Every row gives one point. Any point is a mix of the corners, with weights that add up to 1. It lies inside the corners' shape when no weight is negative. Is each point inside? If not, which corners have a negative weight?
In the rows, zero is written as 128.

Corners:
(1): [126  95]
(2): [147 198]
(3): [66 98]
Points:
[136 203] -> outside (1)
[143 190] -> inside
[ 98 135] -> inside
[103  79] -> outside (2)
[84 87] -> outside (2)

Corners:
(1): [122 249 152 154 153 178 214  93 172]
(2): [151 121 152 115 146 124 104 106  88]
(3): [184  85 172 107  48 207  62  37 199]
(4): [154  94 133 130 173  82  78  59 121]
(5): [108 113 114 141 109 201 217 144 185]
(6): [158 134  44 182 146  82  78 168  93]
(7): [157 115 135 162  77  87 101 159 186]
(8): [112 122  74  89 112 102 192 112  91]
(9): [189 115 133 172  89 169 168 111 201]
(10): [ 53 226  51 237 132  73 215 167  48]
Points:
[192  88 127 155 111 137  96 113 177] -> outside (1, 8, 10)
[124 145 107 150 106 127 164 136 129] -> outside (4)
[131 137 147 133  95 145 133  90 147] -> outside (6, 9)
[127 150 125 149 133 140 197 121 145] -> outside (3, 6)
[133 158 121 178 101 144 149 116 165] -> outside (2, 8)
[124 174 120 161 133 131 166 119 121] -> inside
[128 160 108 157 123 135 158 123 136] -> inside
[ 81 179  71 169  96 145 202 164 122] -> outside (2, 4, 9)

Corners:
(1): [125 104 211  81 143 181  87 117  48 142 154 130  91 221 132 134 153 187]
(2): [102 138  95 119 143  81 153 134 145 116  78 141  86 115 143 124 145 155]
(3): [139 179 144 115 150  73 138 119 173  81  93 135 165  78 142  94 118 177]
(4): [117  97 125 181 130 158 124 144 140 129 119 134 130 191  95 148 130  94]
(5): [133 109 118 161 130 128  70 161 152 139 127 134 101 112 100 156 103 103]
(6): [155 126 110 130 129  72 127 104 188  83 126 139 132 103 147 161 103 158]
(7): [138 130 151 148 170 119 133 137 141 101 156 127 132 124 121 160 119  86]
(8): [ 80 142 139 160  96 113 128 160 152 112 127 153 114 130  93 177 131  84]
(9): [139 110 198 121 140 144  95 162  59 162 145 149 121 249 120 124 114 168]
(10): [155 109 115 145  91 132  87 141 114  76 113 157 135 134  83 126 134  68]
(11): [160 121 113 116 104 114 157 107 159 136  97 119 138 103 189 134 127 147]
(12): [122 198  82 149 151  87 121  97 133 106  84 150 175  98 138 117 129 132]
(13): [142 119 132 124 104 165 141 135 140 115 139 163 122 162 143 116  83 126]
(14): [143 141 130  78 122  61 173  53 181 105 102 122 122  87 131 110 114 124]
(15): [ 95 116 116 148 117 114 103 161 169 141 154 136 137 154 105 136 158 100]
(16): [144 125 184 131 154 141 110 115  98 147 127 134  59 200 174 105 139 151]
(17): [130 153  94  98 118  85 135 119 159 115 115  63 102 109 148 138 102 157]
(18): [169 126 121 191 118 143 127 152 142 107 155 168 111 132  77 151 141  88]
(19): [100 122 104 166  98  96 163 103 133 115 132 123 141  86 145 123 118 152]
Points:
[132 127 129 135 124 118 130 123 140 118 127 137 119 135 126 136 120 120] -> outside (3)
[136 127 131 135 121 117 128 125 137 113 120 138 122 134 124 136 122 123] -> outside (15)
[140 131 116 143 125 108 136 124 151 109 110 135 124 123 132 136 115 122] -> outside (1, 15)
[111 139 139 123 136 120 124 132 116 118 120 126 110 164 144 126 128 155] -> outside (5, 11, 14, 18)
